Rows are points. Two turns around zero, p and q, are shown by what they do to some points. Where does a point land after both, in the order given? Backwards means that the second turn is done in reverse. Each puzzle has new turns, and all numbers are rounded.

Turn p:
[ 24 -19] => [30 -4]
[-45   8] => [-43 -16]
[-7  8] => [-10   3]
[28  3] => [23 17]
Turn q:
[-3 35] => [-20  29]
[11  4] => [8 9]
[ -8 -39] => [ 12 -38]
Where do these land?
q, then p: [37 17] => [ 4 41]
q, then p: [ -5 -13] => [  9 -11]
q, then p: [-32  -4] => [-13 -30]

Turn p:
[-15 -48 -21] => [-53  14   4]
[ 7  5 -8] => [  2  -1 -11]
[34 20 19] => [ 26 -34  -8]
[-8 10 20] => [16 -1 18]
[-18  12 -11] => [ 7 23 -2]
Turn q:
[  6 -15 -24] => [  9  14 -24]
[16  8 17] => [ 14 -13  15]
[  2   6 -35] => [  6  34 -10]
[-23   2  42] => [-28 -34  20]
Where do these land?
p, then q: [-36 -19   5] => [-20 -13  33]
q, then p backwards: [11 -8 12] => [14  6 10]
q, then p: [ 42   4 -36] => [ 26 -27 -41]
q, then p: [12 -6 -4] => [ -2  -7 -12]
p, then q: [-33  18  -1] => [15  2 35]
p, then q: [ 4 12 25] => [ 18 -21  -5]

Turn p:
[ 11 -14 -10   4 -14 -11] => [ 22  -1 -16  -1  -6  -2]
[ 3 48  7  8  2 11] => [-25   9  29 -26 -18  -7]
[ -1 -16 -35 -18   7 -14] => [ 18  -2 -22 -15  28  15]
[ 1  7 24  3  3 -6] => [ -5   0  14   9  -3 -19]
[ 15 -20 -10   2   7   1] => [21  9 -4  8  5 12]
[-11   9   9  17   2   4] => [-18  11   1   5  -9  -7]
[-17 -14  15 -16  -7  16] => [-12 -25  -1  20   2   8]
Turn q:
[-15  -6  -1  16 -23  -5] => [-24   7 -12  -6   3  16]
[ -7   8  -6  11  -2 -39] => [-12  32 -18   6  -9 -13]
[ 11  12  31  19 -20  19] => [-14 -13  15  20 -17  33]
[ 15   4 -15   1  15   9] => [ 11 -13  -1  14  11 -13]
[-13 -14  -1  -3   9  11] => [ -1  -3  11 -14  15  -2]
[-8 -9  8  0 22  2] => [  0   6  21  -5   8 -11]
[-13  10  -2 -13 -18  14] => [ 12  -2  -8 -11   4  25]
[ 16   6 -11 -23  -1 -30] => [ 17   7 -22  -3 -22 -22]
[ 13 -11  -5  -8  19  19] => [ 11 -22  14  -1  10 -14]
Where do these land?
p, then q backwards: [ 25  -2   0  -3 -13  -9] => [  8   6   3 -26   8   2]
q, then p: [-16  20  13 -15  -3   9] => [  3  -4  26  -1 -16  13]
p, then q: [ 19   7 -23  -2  -1   1] => [ 23 -18   0   0 -10   3]
q, then p: [ -3 -16   4  16  27 -20] => [-15   2  -2  -5  11 -36]
q, then p backwards: [-10   6  -5   4 -15  -2] => [ -8  -6 -15   5   3   6]
p, then q: [ -2 -17  -8  -6   3   1] => [  0 -11   2   8  12  -8]
q, then p: [-21  23  24   3 -15  38] => [-14  -1  31  26 -20  31]
q, then p backwards: [  8 -21  -5   2  17 -18] => [ -8  17  17   6  -3 -22]

Turn p:
[ 7 -9  2  6 18 -4 12 13] => [  1   8   7 -12  14   7  18  -1]
[  1   4  -4 -25   7  10 -17  -7] => [ -3   1  -9 -11 -12  -5 -16 -23]
[ -5  17   8 -19   5  19  -3  -9] => [  1   8  11   3 -15  -2 -19 -20]
[  4  -8   2  -5  12   9  -4 -15] => [  3  -9   3  -3  -1  -5   3 -21]
[  0 -20 -12   6 -15  -5  17   3] => [  0  -5  -6   2 -10  -2  26  17]
[ -3 -13  10  17 -12 -15   2   1] => [ -1 -14   4   2  11  -8   8  22]
[ 12   1  10 -13   6  -6   1  27] => [  5  17   4 -28   4   5  -4   8]
[-16  23  -4  -4   7  -8   0   4] => [-14  21  -1  10   6  -1 -13  -1]
[  7  14   0  15 -14  -7  -6 -16] => [ 13  -9  -8  21   7  -4 -11   7]
[ -7 -10 -11  24 -14   7  -1  -3] => [ -6 -20  -4  16  -3  12  10  12]
Turn q:
[-13  -7 -10  -7 -16 -21   1 -17] => [  4   2 -32  10   3  -7 -13   3]
[-12  20  -5  -8 -12   8  10   2] => [ -4   4  -6   6 -18 -13  15  10]
[  9   0  -1  18  19  -6 -12 -17] => [ -7   6  12   6   1  10 -25 -15]
[-4 -3 -6 20  0 12 -5 13] => [17  3 19 11  0  1  3  2]
[-11   9  -6  18  -4  -9   7   5] => [  4  18   4  13   2 -10  -3   9]
[ -6 -14 -13 -15  13   7 -15  -8] => [  4  -8 -12   7  -3  21   5 -20]
[  5 -11  19 -14   8   8 -12  17] => [  1 -12   6 -18   7  23  12   6]
[ 24   6   0 -13   3  -2  -3   7] => [ -1   1   2 -27  -4  -1   2 -10]
[  2   1   5 -12   8  13  17   7] => [-12  -7   5  -4   3  -4  22  -3]
[  6  -1  17  12 -19 -10  12  -9] => [ -5  -7   0  -4   9 -19 -17  18]
Where do these land?
p, then q: [-16  12   8  -5  10  -2   2 -10] => [-10   8   0   8  -3   9 -16  11]
q, then p backwards: [  1   5  -2  -8  13  -7  -6 -13] => [ -8   6 -12  -7   7   8 -10   4]
q, then p: [ 4 11  9 -9 13 -9 -6 26] => [  4  24  14  -1 -17   3 -10  -8]
p, then q: [  6   4   8  -9  11   4   7 -11] => [-13  -3  -2  -7  -3  -3 -16   0]
p, then q: [  6   0 -17  -5  -3   2   5 -10] => [  6   1  -2   5  -3 -18  -6  -7]
p, then q: [-2 -1 -7  6 10  5 -2 18] => [ -6  -6   3   8 -10   3  17  -2]
p, then q backwards: [-7 -7 10 -1 13 -1  1 -9] => [12 -3 -1  4  8  7 13  0]
q, then p: [ 1 10 10 -8 -5 11 -6  3] => [ -1   1   5  -7 -15  -1   2  12]
p, then q: [  2 -25 -28  -8  -9  -2  -6 -12] => [ 15   0 -22  13  11 -23   4 -12]
p, then q backwards: [  6  -5  10  48 -27  -2  -4  -1] => [-26 -29  29  12 -18  18  -6   3]
p, then q: [  1  -6  -2  -2 -27   1  14  19] => [ 17   2   4 -14   0 -13  20  15]

Turn p:
[ -3 -16  -4   0   1  13  -8  -6 -15] => [ -8   4   9 -22   4   6  -8  -4   3]
[-12 -15 -18   6   0   8 -10   6  20] => [ -7 -16   6   3 -10  10  -6 -25  11]
[ 14 -14   3  16   6   0 -13  -4  18] => [ 14  11  12   8  -1  12   2 -21   9]
[  4  21   7 -13   8  -3   9 -23 -10] => [-10  20 -17   5  16 -10  -1  13 -10]
[ 17  26   0 -27   5  -1  15   5 -17] => [  5   6 -35 -10   6 -17   6  22  -4]
[-3  5 -6 21 -4  1 -2 12 -5] => [  2  -5   6   3 -15  16  -3  12   4]
[-11  -3   1   0   3 -14 -21  10   5] => [ 11 -10   8   7  -6  -4 -21  -8  -6]
[  0  -7  -7   4 -21  -7  -4  -3   6] => [ -5   2  10   1 -19  -5   6  -9  -5]
[-12  -5  12   4 -10  23  -5   0  13] => [-10  -6  19   4   4  -7   2  -3  24]
[-16  -3  -8   7   5  -4   3  -1  14] => [ -9 -13   3  14   0   9  -2 -10  -3]
[ 22  10  20 -19   7 -17  37   3 -29] => [ 16   7 -21 -15  21 -11  27  32 -26]
Turn q:
[ -6  -3  -2  17 -23  16   2   8  18] => [  0  -3  16 -24 -16   7  17  10  -3]
[ 25   2  -8 -48  10  -1  -9  -7  -9] => [  4  -3 -42  16 -13   2 -32 -10   0]
[  1  -7 -21   2  -5   6  -2 -11   1] => [ -7  -8   3   8 -15   8   7  -9  -9]
[ -3   3 -19  18 -14   9   2  -2  -5] => [ -3   4  10   2 -11  10  21   1 -16]
[ -2  21  -3 -15  24  -4 -17   2 -10] => [ -3  27  -7  17   1  -5 -22  -8   5]
[10  4 -9 10 -9 -2 23 11  9] => [-1 -4 -5  0 -3 10 22 19  8]
[  2  -1  23   1  10 -15  -7  13 -11] => [  9   4   2   2  22 -15 -15  12   1]
[ -6 -13  -6   3  14   6 -10   3  -7] => [-14  -1  11   6   3   2 -13  -2  -9]
[  4  -3   9   8  16  -6 -16 -13   5] => [ 10  -3  17   9   6   1 -15 -10   8]
[-10  -2  -3  -5 -13   5  26   1  16] => [-12  -9 -10 -17  -4   2  22   1  11]
[-10  -1  27  -2   3 -29 -12   0  -7] => [ 15   0   6   2  20 -33 -10  -2   6]
[ -6   0  13  11 -14  16  20  -7  -1] => [  3  -3   0 -23  12  11  20  -4  -4]
Where do these land?
p, then q: [  7  -2   3  -7  16  18 -10 -15   0] => [ -4  14   3   7  -8   4 -10 -14  19]
p, then q backwards: [14 -4 13 -5  1 -4  2  2 10] => [ -1  11   7   6  -7 -12   1 -10  -5]
q, then p: [ -5   2   6  -7  26  -2 -11  -7 -13] => [  0  14   3  14   5  10 -24  -1   1]
p, then q: [  2  -6  -8   5   9  12   4 -20 -11] => [-13  19  -6  -8   0   3  -4 -14   4]
p, then q: [ 11 -12   8  12   0 -13 -10  11  -9] => [ 20  -1 -13  -5   3  10 -11   7  -6]
p, then q backwards: [ 10   5   4  24   0 -13   6   7   7] => [ 20  10 -14  17  -5  -2  -2  -5  -2]
q, then p: [ 5  5 -6 11 -2  1 -2 34  3] => [ 15 -24  -2   2 -10  -8  -2  18  10]
q, then p: [-10 -11  -9   6   2 -13   2  16  16] => [  7 -22  16  10  -1  -7   5  -1  -7]
p, then q: [-8  2 17 12  6 -3  7 21  2] => [  0 -14   7  -5  10  11 -10  21   0]
q, then p backwards: [-16  22 -16 -26 -31   8  -6 -30   5] => [ 33 -14 -34 -18 -20 -12  -5  -2  19]
p, then q: [ -2 -12  10  10 -10   9   2   4  -4] => [  3  -5  -7 -16  10  -2  -5   3  10]
q, then p backwards: [ -7  12 -22 -36 -17   1  15 -23  -6] => [ 19   5 -38 -21  -4  -7  12  -4  24]
